Each row of a before or after table is a point. The points were changed in one or more steps. Then noise was added and the rows were shuffled. The steps act on columns, c1 being the first. Write out the steps. A step turns or swaps two columns, mirrors them in a line or flattens them onto one, adds a multiple of one to another, or multiplies or shifts one. Angles are multiples of 10 degrees, from the lower column toward the higher: turns from -170 to 170, lines from 10 to 170 but not 90. Use the fewest steps. Two steps may share a column if one is a turn and the other turns, adds or multiplies; they go together, in the order done. Otherwise the lowest column goes first.

Before:
0.5; -4.4; 0.6
-9.3; -4.8; 1.6
-4.0; 2.9; 3.9
3.3; -0.1; 1.6
2.8; 4.5; -0.5
-2.8; -2.8; -0.6
2.2; 0.5; 6.6
6.2; -2.5; 2.3
0.7; -5.6; 3.3
2.9; 7.7; 0.2
-6.1; -1.6; 4.2
6.1; -4.5; -2.2
-9.2; 2.9; 3.0
3.7; 4.5; -3.1
After, 14 rows:
4.8; 1.3; 11.6
2.6; 5.6; 12.6
-0.3; 3.8; -1.8
-1.1; -2.0; 19.8
-5.9; -3.1; 6.8
-4.7; 2.9; 9.8
-2.4; -2.5; 4.8
4.0; -7.2; 0.5
1.1; -5.8; -9.2
2.4; 10.2; 4.8
-7.4; -1.7; -6.5
8.1; 5.3; 9.0
-3.8; 2.4; 1.7
1.7; -5.2; -1.4
Steps: turn c1 and c2 by -130 degrees; multiply c3 by 3
